Each row is a point. Two turns around zero, p and q, are shown by what they do to some points. Write where each new point lands after one turn and then the other. Backwards means that the second turn is done in reverse. Each puzzle has new turns, and all numbers are rounded.

Turn p:
[ 18   6 -13] -> [-14  17   5]
[ -5 -28   0] -> [26  9 -8]
[ 6 44  4] -> [-39 -17  13]
[-24  24 -14] -> [-22 -17 -23]
[  4 -46  23] -> [50  8 12]
Turn q:
[-34   1  15] -> [-11  32  17]
[  5 -25 -40] -> [-13 -41  21]
[19  4 35] -> [ 33  16 -16]
[ -8   9 -31] -> [-29 -15  -1]
[19 11 22] -> [ 21   9 -21]
Where do these land?
p, then q: [26  7 -3] -> [-3 26 -8]
p, then q: [-26 -18 -22] -> [-18 -33  -8]
p, then q backwards: [39 -3 48] -> [-23 -58   3]
q, then p: [-22   3 -19] -> [ 10 -25 -12]
p, then q: [-18  11  -4] -> [ -8 -10  17]

Turn p:
[-20  30 -25  15] -> [ 20  -4 -32 -26]
[ 24 -48  45  14] -> [-22  30  26  55]
[-26  -3  -6   0] -> [  6 -18 -17   7]
[ -9  39 -12  -2] -> [  0  -5 -20 -36]
[ 10 -22  27 -15] -> [-24   0  22  22]
[ 21   4 -29 -12] -> [ 20  -3  23 -22]
Turn q:
[-31   0   0  28] -> [ -4   4 -41   1]
[38 17  4 18] -> [-11  37  20 -14]
[ -9 -32   0 -24] -> [  8 -26   7  30]
[-18  -7   4 -27] -> [  3 -33   1   5]
[ 13 -34  10 -22] -> [ -3 -13  25  33]
[33 14 24  4] -> [-27  19  26 -11]
[-26  42 -41  22] -> [ 33  12 -38 -44]
Where do these land?
p, then q: [ 15  -7 -34  10] -> [-13  13  34  -4]
p, then q backwards: [ 18 -34   7  15] -> [ 27 -31  -8   4]
p, then q: [ 3 -1 39 23] -> [  8   5 -33 -29]
p, then q: [ 10  25  11 -40] -> [ -8 -47  -6  14]
q, then p: [-45  17 -23  -6] -> [ 30 -13  43  -1]

Turn p:
[  5  -7 -23  20   0  17] -> [ 22   7 -24 -12  -2   7]
[-13 -13  16   5   3  -9] -> [ -9 -16   3  -6  16  -8]
[  6  16 -13 -11  17 -20] -> [ 10  -8  14  11 -26 -10]
[-5 11 -1 18  8 -7] -> [ 15 -11  -5  12   5  -6]
[ -3  15   9 -16  12   1] -> [ 2  6 24  9 -1 -3]
[  3 -15  17   4  -8  16] -> [-10   3  -3 -11  19  16]
[ -4   0  -9 -16 -15  -7] -> [-15  11  -3   1 -12 -11]
[ 12  -7   4  -4 -18   9] -> [-15  10  -8  -3   0  16]
Turn q:
[ -2 -48 -11  -1   8 -14] -> [  8 -22 -12   2   3  44]
[-13  12   6  -3  -6   7] -> [-13   2   2 -10  -4 -12]
[ 12 -11   6 -16  -5  -2] -> [ 10   2 -21  -5   5   3]
[-1 22 13 11  7  2] -> [ -3  10  19  -4   9 -17]
[  1   3  -4   6  -9 -15] -> [  0 -14   0  10   5  -7]
[ 1  4 -2 12 -4 13] -> [  6   1  11  -3 -13  -5]
[ 2 18 -8 -8 11  9] -> [-8 22  3  9 -4 -5]
Where do these land?
p, then q backwards: [-13  -2   7 -16  -8   3] -> [-10  18   7  -3   9   2]
q, then p: [-11 -16   9   3  -1 -26] -> [  9  -5   8 -31   5  -1]
p, then q backwards: [ 11   8  -3 -11 -10 -17] -> [-11   6 -23   0  -5   5]
p, then q: [-13   4  -4   1  22  18] -> [15 18 -6  4 20 -6]
q, then p: [ 21   3 -20  10  -5  16] -> [ -8  -2 -21  19  -2  19]
q, then p backwards: [14  3  2 -7  7 16] -> [ -1   6 -15  -5  -2  17]
p, then q backwards: [ -9  -1  10  20  -5 -11] -> [  1   0   1  -5 -10 -25]

Turn p:
[-4 -3 11  0  4  3  5  3] -> [-3  2  2  0 -4  5  2 12]
[ -4  -3  -5  -4  -3   5 -48   4] -> [ 14 -36 -16  21  -1   7 -11  -9]
[ 11   2   0  16  -1   5   9 -17] -> [ 3 21 -6  5  6  2 12 -7]
[  6  -1  -2  -3   3 -23  11   0] -> [-15   9  11  -3  -9  -7  -5 -10]
[ -4   4  -3   1   9  -9 -16   4] -> [ -1  -7  -5   6  -4   4 -17  -6]
[ -7  -1  -2  -4 -10   1   4   2] -> [ -1  -6  -2 -10  -1  -5   5   2]
[14 -1  4 -4  1  3 -2  4] -> [ 7  0 11  9  0 -2  2  0]
[-4 -4 -4 -9  6  0 12 -6] -> [-10   2   8 -10   7   6   3   0]
[-5 -5  5  3 -4 -1 11  1] -> [-7  5 -1 -5 -3 -4  7  8]
[-3 12  3 -3 -4  8  2 -1] -> [12  1 -1 -9 -1  4  1  2]
[ 0  1 -6  7  0 10 12  6] -> [ 2  8 -1 -5 11 -7  1  9]
Turn q:
[ 12   6 -12 -10 -19  -9  10   7] -> [-5  7 12  4 17 14  8 15]
[-4 -4  7  5  7  2 -3  2] -> [-3 -1 -4  2 -7 -5 -4 -7]
[ -3 -12   6   1   6   5 -13  -8] -> [  4  -9  -6   4 -12 -14   1   0]
[-14   0   6  -7  -2  12  -3  -4] -> [ -1  -6 -16  -9  -6   0   4   3]
[ 10   3  -6 -16  12  -4   9  18] -> [ 1 -5  1 16  9 22 -9 -4]
[ -1  15  -8   7   1  -2 -11  -8] -> [  7  -4   8 -15   6  -8  -9   2]
[ -1   2 -19   6  -7  -6   7   3] -> [ 1  8  5 -1 21 -2  4 -2]
[  0  -9  14 -10  10  -5  11  -4] -> [  0  -5   0   8 -15  11  10 -10]
[ 4 -5  7  9  5 11  3 -6] -> [  8  10  -5   2 -12  -5  -1  -3]
[  5  10  -7  13 -15  -9   1   3] -> [-8 13 14 -8 11 -4 -2  6]
[ -9  -6  12   3   2   5 -10  -2] -> [ -5  -6  -9  -3 -12 -10  -1  -2]
Where do these land?
q, then p backwards: [  9  -9  -9  -4 -20  -7   5   1] -> [  8 -16   6   3   3  13  12   0]
p, then q: [ 11  -1  -5  -3   3 -10 -10  -2] -> [  3   2   5  -6  -9 -13   5  -1]
p, then q backwards: [-12 -12   6   9  -4  -4   0   8] -> [ -4  -8   9  -4 -11   7 -11   5]
q, then p: [-8 20 -8  3 -9  1 -5 -9] -> [ -1 -13  21  -2  -2   8  -6   1]
p, then q: [  9   5  -7  -6  -4   3 -10   3] -> [ 6  1  9  8 -9 -6  2  1]
q, then p: [ -9   0   9 -19   9  -9   8   8] -> [ -5  -3 -11  -1  16   6  17   9]
q, then p: [-4 10 -4  4  1  1  7  3] -> [ 6 -2  4 -2  4 11 -2 -3]
q, then p: [  9 -12   6  -3   4   5  -2   3] -> [  2   5 -11   4   0 -12   2  -1]
q, then p: [ 8 -8 -6  7  6  5 23 -1] -> [16 22 -2 -2  4  3  1 -8]
q, then p backwards: [ -5   3  -6   9   7  14   0 -12] -> [ -1  18  -5   6 -12   3   0   1]
p, then q backwards: [ -8   3  22   3   7   0 -16  -1] -> [ 12   0  15 -17   6  13   2   3]

Turn p:
[ 25  -2  10 -20 -39   4  18 -43  -8] -> [-29 -28  13  27  21   2 -39  18  -9]
[-17  12   1 -20  10  13  19   4 -12] -> [ -5  21   8  -9   9   9 -17 -11  21]
[ 17  -6 -19   7  16   4  20  18  -7] -> [ 19   3  22   9  11   3  14 -24   1]
[  8   8  11  11   3 -48   0  10  -4] -> [12  9  7 17 -3 -7 28 36  9]
[-11   1  13   6  12   6   3   1  19] -> [ -4  -5  -4  -8 -21   9   4  -5  13]
[  7 -10   7   6 -16  15 -14 -32 -14] -> [-23  -7  -4  11  -6 -11 -22   0 -28]
[-10  15  11   7 -15  11  -3  14   4] -> [-18   3 -20  -3   5   6  12  -4   8]
[ 20   3  11   5  11  -5 -28  11  15] -> [ 13 -14 -19   6 -14 -25  15   0   6]
[-14 -14  -1 -13   9 -15  14  26  -2] -> [  9   9  21 -24   9   0  15   5  16]
[-25  -5 -44  10   8  15 -30  -9  10] -> [ 27   8 -25 -26  -9  15 -10 -15 -37]
Turn q:
[-20   2  -7   2 -22   6 -35 -21 -13] -> [ 33   5  -9 -18  25   5  15  -7  19]
[ 13 -11  -7   1  -7   5   4  17 -14] -> [  5   4   0   7  10  -2  -8   8 -25]
[ 16  -3 -14   6  12  -1  29  38   9] -> [-19  -5  21  10 -19   5 -12   7 -39]
[-26  10  10 -11 -13 -20 -19 -15 -14] -> [ 17  17 -24 -20   1  10  -2 -15  23]
[ -1  13   2 -27   9 -16   5 -39  -6] -> [  6  -3 -30   9 -19 -17   7 -24  23]
[ 12  -7  28  -8  12 -18  21 -26   7] -> [-19  -2 -21  25 -18  -9 -11   6  26]
[-12   3 -21  20 -20  14  16   4   2] -> [ 24   5  23  -2 -11   7  13  17 -10]
[  2  20 -12  24 -23  12 -19   7   1] -> [ 10   0   5 -22  12  13  30  16 -11]
[-2  8 -2  5 -4 28 10 26 -3] -> [ -4  13  24 -12   1 -13   3  12 -22]
[ 12 -15   6   7  40  -2  10  11   7] -> [-33  -6  16  26   2   3 -11 -11  -4]
[  6 -22  16 -21  16  -7 -22  -3  25] -> [-18 -29  -5  -3  16  -4 -26 -10  20]
Where do these land?
p, then q backwards: [-24  11 -19 -11  10  20  21   3 -19] -> [-34  -6   9   4  11 -10 -15  18 -21]
p, then q: [  9  25 -27  -8 -12  17 -14  28  11] -> [  1 -27   9  33  -6  -8  18 -26  -8]
q, then p backwards: [ -9  11 -18   0   5  -1  27 -23  19] -> [13 -8 18 17 30 -7  4 -2 19]
p, then q: [ 22 -28  13 -21   7 -18  -9 -12  14] -> [ -7  -8 -18   2  14  19 -38  14  -3]
p, then q: [ 11  10  16 -17   5 -19  10  26  11] -> [-22 -25  13   2 -20   6 -14  11   1]
p, then q: [ 11  -9   7  27  20 -10 -11 -24   0] -> [ 16  18 -17  -1   6  15   4  31 -10]
p, then q backwards: [-13  -8  23 -24 -30  25 -18 -16  15] -> [ 21   1  28 -29   1 -15 -14  19  28]
p, then q: [ 12   0   0  24 -13 -17   9   9 -28] -> [-18  34   9  11 -16  10   9   4  -2]
q, then p: [-22  -1   5 -19   3  -8  -5   0 -10] -> [ 10  -9 -18   8  -3  -2 -20  10  -2]
p, then q: [ 20   0  16  20   2  -7  -3  16 -20] -> [ -5  17  -1  12 -27  21   4   9   5]
q, then p backwards: [-16 -11 -17  28   2  18  -5  -7   8] -> [ 11  -9 -10   0   6 -20  32  11   1]
